Each row of a before or after table is a point. One or more steps were done to the points. Then noise was added and the rows were shuffled. The steps act on columns, c1 being the first. Name the steps. A step turns or swaps two columns, mirrors them in a line or flattens them onto one, adds a multiple of one to another, or multiplies or shifts one. Angles are multiples of 10 degrees, from the lower column toward the higher: turns from -170 to 170, lines from 10 to 170 but not 90. Use the fewest steps. Two steps may share a column if one is a turn and the other turns, adds or multiplies; they go together, in the order done. Otherwise the lowest column goes first.
In the rows, 128 means zero.

Before, 9 rows:
[[149 109]
 [141 143]
 [148  97]
 [173  93]
 [ 92 102]
 [133 152]
 [ 94  54]
 [127 139]
 [202  91]]
After:
[[132 123]
 [153  85]
 [120 137]
 [119 145]
 [147  95]
 [142 105]
 [156  81]
 [164  71]
 [123 134]]
Steps: flatten c1 and c2 onto the line at 120 degrees

Before, 13 rows:
[[150 154 134 120 114  96]
 [161  65 153 155 134 148]
 [138  77 143 166 153 147]
 [149  62 121 190 189 138]
 [164 143 115 142  55 114]
 [116  96 125 171 177 166]
 [167 166 109 136  90 110]
 [201 136 144 145  95 148]
 [156 132 120 139  91 102]
 [169 118 150 131 118 123]
 [154  81 104 124 152 156]
 [158  88 135 169 170 156]
 [169 115 110 151 138 109]]
After:
[[201 146 142 124  96  98]
 [169 141 106  90  91  61]
 [150 176 123 202 191  91]
 [160 145 151 196 136  99]
 [113 166 121 170 178 115]
 [159 162 138 174 173 105]
 [153 116 108 171 154 107]
 [168 149 110 144 138  58]
 [170 132 150 134 115  74]
 [157 139 122 130  92  53]
 [136 157 144 183 151  95]
 [163 147 113 114  55  62]
 [151 125 132 102 112  46]]
Steps: turn c2 and c4 by -80 degrees; shift c6 by -50

Before, 10 rows:
[[101 191 189 112  65 143 137 125 140  95 132]
 [100 181 119 118  73 125 128 121 193  88 123]
 [ 90 126 102 128 135 149 108 140  92 113 153]
 [100  92 135  97 100 138 171  82 188 149 135]
 [100 160 134 136  81 126 119 181 157 152 131]
 [106 104 112 186 148 127 132 139  98 133 115]
 [131  90 121 177 133 152  83 144 109 125 155]
 [117 121 114 118 147 160 146  54 182 198 101]
 [122  94 124 157 210 106 110 107 120 157 163]
 [155 102 105 157 154 157 148 160 100 118 170]]
After:
[[ 89 127 102 128 135 148 109 136  91 115 168]
 [117 120 113 119 147 159 146  75 183 198  83]
 [100  92 135  98 103 137 171 100 187 148 140]
 [130  90 122 180 135 153  84 140 108 126 171]
 [ 99 161 135 137  81 126 118 165 159 153 133]
 [108 103 111 188 146 128 132 135  96 134 111]
 [101 191 186 111  64 142 137 126 139  96 135]
 [122  93 123 158 208 106 113 115 120 157 184]
 [100 180 119 118  74 125 130 122 194  90 119]
 [154  99 104 158 157 157 148 151  99 118 195]]
Steps: multiply c8 by 0.7; multiply c11 by 1.6

Before (13 x 18):
[[ 94 146  69 109 119 114  73 114 110 147 151 133 127 119 149 177 158  63]
 [123 155 136 164 123 137 133 143  90 126  76  93 136 162 139 118 154 155]
 [105 141 145 112 142 139 132  85 122 132 137 129 124 119 129 132 152 139]
 [ 90 126 149 110 122 141 116 150 147 138 138 105 132  87  83 123 146 129]
 [114 101 120  95 128 132  42 124 149 126 137 107 124 143 114 134  85 126]
 [123  74 123 107 117 142 134 142 144 152 127 145 121 112 128 125 137 102]
 [113  78 139 160 141 143  60 159 141 121 149 119 121 110 151 119  63 135]
 [139 153 132 201  80 138 103 135 131 118 154  92 128 174 157 122 140 114]
 [138 153 125 104 140 120 100 151 147 136 127 111 131 100 149 146 119  11]
 [108  96 159 106 146 199 112 154 115 131  71 126 249  81 150 151  70 151]
 [147 140 118 136 131 162  92 151 113 132 153 117 125 110  86 130 112 106]
 [109 107 146 189 129 228  91 132 155 190 161  91 132 115 154 139 144 153]
 [152 104 149 202 148 127 114 123 110 143 163  80 134 135 120 129 151  65]]
After:
[[155 104 149  48 149 127 114 166 111 141 182 143 135 135 120 128 153  65]
 [ 94 146  72 144 119 113  74 123 111 147 170 110 128 119 150 176 158  63]
 [139 152 133  61  81 137 102 164 132 119 158 157 128 174 157 123 140 115]
 [109 105 147  66 128 229  90 155 156 189 153 148 132 114 155 138 144 153]
 [125 155 137  82 122 135 134 134  89 126  67 149 137 161 139 117 154 156]
 [106 141 145 138 140 139 133 137 122 130 132  85 122 117 127 133 153 140]
 [136 153 126 126 139 121  99  90 146 135 162 132 130 100 149 146 118  10]
 [125  73 124 151 117 142 135 114 143 154 135 138 122 111 131 123 137 103]
 [146 139 119 112 130 163  92 117 113 132 158 149 123 110  86 129 114 108]
 [113 103 120 126 127 134  42  96 149 126 139 105 124 142 115 134  85 125]
 [ 91 124 148 116 123 143 118  94 148 139 138 134 134  87  82 124 146 128]
 [113  77 139 105 142 143  60 134 142 120 149 165 121 111 152 116  63 137]
 [109  96 158 136 147 200 113  99 114 131  64 143 248  82 149 151  72 152]]
Steps: turn c4 and c12 by -120 degrees; turn c8 and c12 by 120 degrees; add -0.3 times c18 to c11

Before:
[[114 132 152 122 155  96 158 165 131 114 135 120 198  69 162 118 105 117
   67 127 119 116 140 197]
 [108 115 127 155 123 148 124 127 130 114 146 159 104 109  97 132 112 148
  165 148  41 137 129 182]
 [ 78 123 146 102 155  57 153 101  99 118   8 100 131 156 142  76 110 145
   63  60 124  80 134 116]
 [ 48 104 139 150 149 158 134 136 109 126 152  68 114 152 102 104 114 122
  166 128 123 134 148 137]
 [ 79 133 139 132 138 104 158 114 112 111 153 145  80 154 153 113 108 130
  114 124 129 159 147 190]
 [114  56 141 129  91 115 140 160 168 145  69 106 174 149 175 138 101 108
  143 134 135 107 141 112]
 [148 136 148 116 138 157 167  98 101 133  81  69 124 151 107 114 115 143
  125 143 112 137 142 144]
 [152 135 101 127 121  54 125 152  98 146 135 132 109 157 116 126 109 112
  148 140  89 156 147 139]
 [105 139  93 158 151 145 143  99 126 113 137 158 138  97 100 143 118 137
  166 132 141 162 150 131]
 [ 88 141 149 165 134 155 159 115 122 142 146 148 145 161 123 132 116 134
  164 115 115 143 134 144]
 [131 135   7 141  81 136 125 117 101 121 124 111 170 116 171 121 112 151
  113 122 140 161  97 142]
 [149 137 120  98 149 142 138 114 109 115 140 106  81 148 110  66 118  80
  137  62 125 139 129 143]
 [131 106  89 114 133 144 156 101 122 191 144 148 158 126 207 107 107 136
  149 143 142 132 128 169]]
After, 13 rows:
[[115  57 140 131  90 116 154 158 169 145  72 109 177 149 175 137  99 107
  143 137 133 107 142 115]
 [ 48 104 140 150 150 160 129 136 109 124 151  68 116 153 100 104 113 121
  164 128 127 133 150 134]
 [152 135 100 127 120  54 147 152  96 147 133 132 111 157 116 126 109 112
  152 127  85 154 149 137]
 [113 129 155 126 152  95 145 166 133 115 131 116 196  69 161 119 108 120
   68 129 120 115 139 194]
 [101 139  93 160 150 144 124 100 123 115 137 157 135  97  94 140 114 139
  163 138 136 164 153 130]
 [ 79 122 149 101 156  54 145 100  97 118  12 102 133 154 143  76 111 147
   61  63 148  77 132 119]
 [ 90 144 149 166 136 156 173 113 123 145 143 148 141 162 120 131 115 135
  163 110 123 140 129 143]
 [148 136 146 119 137 158 173  99  99 128  85  66 124 150 106 113 115 143
  128 135 106 136 143 142]
 [ 78 136 141 133 137 102 141 113 112 111 154 146  81 151 154 110 108 130
  115 127 129 159 146 192]
 [131 134   7 139  80 137 118 112 100 120 119 111 174 113 169 124 110 153
  112 129 141 159  99 139]
 [134 104  88 113 136 145 222  94 124 192 143 145 156 125 209 107 108 137
  149 146 135 134 130 169]
 [148 139 121 100 148 140 126 109 103 114 140 107  80 152 109  66 120  83
  140  67 144 136 129 144]
 [108 113 126 153 125 145 112 127 132 114 145 159 106 108 100 132 111 145
  165 119  39 138 131 183]]
Steps: add 1 times c10 to c7; turn c20 and c21 by -20 degrees
